Every row gives one point. To make a cloud, some directions were put in groups of two or more. Within a group, all points are equally far from the middle, so they leave a hole (a ring in 2 directions, a hollow ball in 3). The other directions are filled evenly. Then the cloud was stretched, turned, moved and blurred a little. Count the holes, and give their numbers of directions, smallest first.
In the rows, 128 means zero.

Cloud (13 x 2):
[[172 148]
 [ 81 125]
 [174 105]
 [172 102]
 [139 177]
 [128 180]
 [151  82]
 [137  79]
 [ 92 101]
 [112  85]
 [ 93 101]
 [ 84 153]
 [135  79]]
Holes: 1 (2)

Cloud (19 x 3):
[[170 142 134]
 [160 103 108]
 [ 96 179 154]
 [142 179 119]
 [118 185 102]
 [125  74 123]
 [ 92  83 122]
 [141 179 132]
 [ 61 149 118]
 [156 164 143]
 [ 83 180 115]
 [149 120 183]
 [ 81 113  90]
 [ 82 179 144]
 [154 165 148]
 [104 176  89]
 [113 121 197]
 [ 72 130 178]
 [148 163 160]]
Holes: 1 (3)

Cloud:
[[168  88 108 144  93 140]
 [ 72 145  93 136  68 112]
 [ 77  96 184 118 126 150]
 [177 159 147 151  70 139]
 [ 70  94 113  69 125  93]
 [137 139 130 203 161 134]
 [ 83  98 122 187 165 147]
 [176  83 149 154 105 127]
 [113 146  77 144  77 117]
 [143 139  77  94 138 114]
 [ 80  81 172 138 117 168]
 [159 120  85 101 151 110]
 [107 151  92  94  97  65]
 [149 170  98  96 115  88]
 [ 71 166 108 129 141 143]
 [114  90 124 125  53  96]
 [ 69 180 162 107 121 134]
 [168 170 122  95 112 107]
 [161  77 126 102 109 125]
 [128 151 112 133  95  52]
 [103  78  90 135 102  74]
 [137 110 142 121 146  61]
 [103 145 149 192 104 185]
 [ 61  83 112 113 165 117]
 [148  74 107 128  94 147]
 [ 90  74 129  89 128 154]
 [ 52 167 144 114 126 115]
 [ 69  89 123 127  59 119]
 [ 87 123  93 120 168 150]
 [132  90 161 199 119 112]
 [127 160 165 134 151 167]
 [110 115  65 148 127 134]
 [151 176 130  91 103  84]
 [133 122 136 100 125  54]
 [ 51 136 165  98 129 116]
 [157 170 105 163 107  90]
 [118 110 103 130 100  51]
 [ 72 156 147 104  62 166]
 [ 56 133 172 139  62 149]
 [100  92 156 203 140 123]
 [148  95 130  97 142  72]
 [128 185 164 120 120  92]
 [ 52 132 163 162  69 139]
 [146 102 180 123 141 112]
 [104 126 205 131  99 125]
 [139 189 172 117 113 116]
 [105 100 187 183  96 127]
 [ 65 109 125  60 109 102]
 [139 105 131 107 141  60]
 [ 56 122 153 169 128 101]
 [112 127 182 118 140  91]
 [106 101 117 127  48  92]
 [ 80 162 173 124 133  98]
 [ 79  97 138 158 182 123]
 [110 106 115 132  49  87]
 [ 83  82 138 190 132 163]]
Holes: 3 (2, 2, 2)
